Each row is a point. To make a cloud, some directions were put in groups of two or more. Within a group, all points are equally far from the middle, so they leave a hole (a ring in 2 directions, a hollow ball in 3). The other directions are filled evenly. Then the cloud was stretched, turned, moved and blurred a little. How many holes are there, and how many directions does each take, smallest first?

Cloud:
[[  9  17]
 [  5 -20]
 [-29  18]
 [ 26  24]
 [ 63  39]
 [ 17 -33]
 [-26 -33]
 [ 42 -14]
 [  3 -10]
 [-31 -22]
 [  7  30]
 [ 36  40]
 [ 29  30]
 [-15  28]]
Holes: 0

Cloud (22 x 3):
[[-22 -48  28]
 [ -9 -55  15]
 [-16  15  42]
 [ 37 -28  18]
 [-13  29  29]
 [ 43 -11  21]
 [ -7 -32  47]
 [ 39  -6  30]
 [ -9 -16  52]
 [-18  23 -22]
 [  0  37  -8]
 [-11  -6 -39]
 [-27  -7  46]
 [-32 -43  29]
 [  6 -30 -32]
 [ 42  15   4]
 [  1   0 -39]
 [ -8  -4 -39]
 [ 44 -10  -1]
 [ 16 -38  38]
 [-43   9  -6]
 [-18  17 -29]]
Holes: 1 (3)

Cloud (27 x 4):
[[ -1 -34  78  24]
 [ 11 -18 -25 -15]
 [ 33  20 -38   2]
 [ 33 -37   9 -34]
 [-27 -12  27 -19]
 [-13 -21  12 -20]
 [-38  -1 -53  -3]
 [-18  -9  28  17]
 [-13 -14 -64  -3]
 [ 12  -6   4  16]
 [ 12  -2  26 -55]
 [  4 -33 -37 -31]
 [ 53  19  41  -2]
 [ 38 -48 -21  -3]
 [ 14  22   4  -8]
 [ 18 -14  24 -57]
 [-38  11  15 -30]
 [ 29  35  -1  21]
 [  5  40 -15  20]
 [ 20 -13   1 -68]
 [-21  24  26  -2]
 [  1  15  18  39]
 [-31 -22  44 -36]
 [ -7  20   2  35]
 [ 30 -27  18 -16]
 [ -3  49 -19  25]
 [-31 -24 -52  26]]
Holes: 0

Cloud:
[[  0  36 -30  59   3 -14]
 [-21  -1 -47  -8 -20  24]
 [ 37 -30  -1  45  12  -8]
 [-36  25   6  45  32   9]
 [-50 -11   2  51 -28  12]
 [-14  20 -35  67 -25 -13]
 [-19  28  35 -20 -36 -11]
 [-57   3 -15  38   9 -24]
 [ 30   0 -36  57   8  12]
 [ -7 -35  -7  47 -13  28]
 [ 18  14 -39  -7 -53 -23]
 [  2  32  45  15   5  15]
 [-15  -8 -35  -6 -13  38]
 [  4 -27  -9  58 -28 -14]
 [ 10 -16 -16  58 -36 -11]
 [ 41 -25  -1  15  29 -29]
 [ 32 -13 -24  45  33   2]
 [-26 -22 -23 -13 -44 -13]
 [-19  32  38  41  -5 -25]
 [ 26  -6  17  45 -25 -20]
 [-10  22  26 -20  38 -28]
 [ -4 -23  42  10  35 -25]
 [  7 -31  35  34   5  17]
 [-10   1  27 -18 -48 -15]
 [-44  -2 -12  -8  25  -8]
 [ -2 -27   0  57 -28 -22]
 [ -8  23  37  30  41  -5]
 [-27  29  20  -4 -53 -14]
 [ 44  18   5  41  24   2]
 [-62   4  -9  17   0 -37]
 [-18  41   2  29 -50  -9]
 [-11  13 -46  47 -35  24]
 [ -5  38 -29 -23  17  -2]
 [-24  47  -6  43   1  18]
 [-16   8   1  50 -52 -16]
 [-18 -14 -39  62   4   3]
 [ -1  47 -39  12 -26  19]
 [-41 -11  25  13 -39  17]
 [-24  49  19 -11 -32  -4]
 [ 37   0  11   4   9  40]
 [ 36  18 -35 -13 -40 -21]
 [-52   0  15  29 -12  36]
 [-23 -33  -4  55 -18 -23]
 [-25 -21 -21   0 -28  33]
 [-42  36 -30 -14 -10 -17]
 [ 38 -22   2  33   0  28]
 [-29 -27   1  47 -33  16]
 [-25  43 -14  57  -5  -9]
 [ 45  14 -24  -1 -38   0]
 [ 31  19 -36  21 -45   5]
 [-40  -8 -36  -8 -36 -21]
 [-23   4  19 -38  15  13]
 [-45  -8 -15 -14 -22  21]]
Holes: 2 (2, 4)
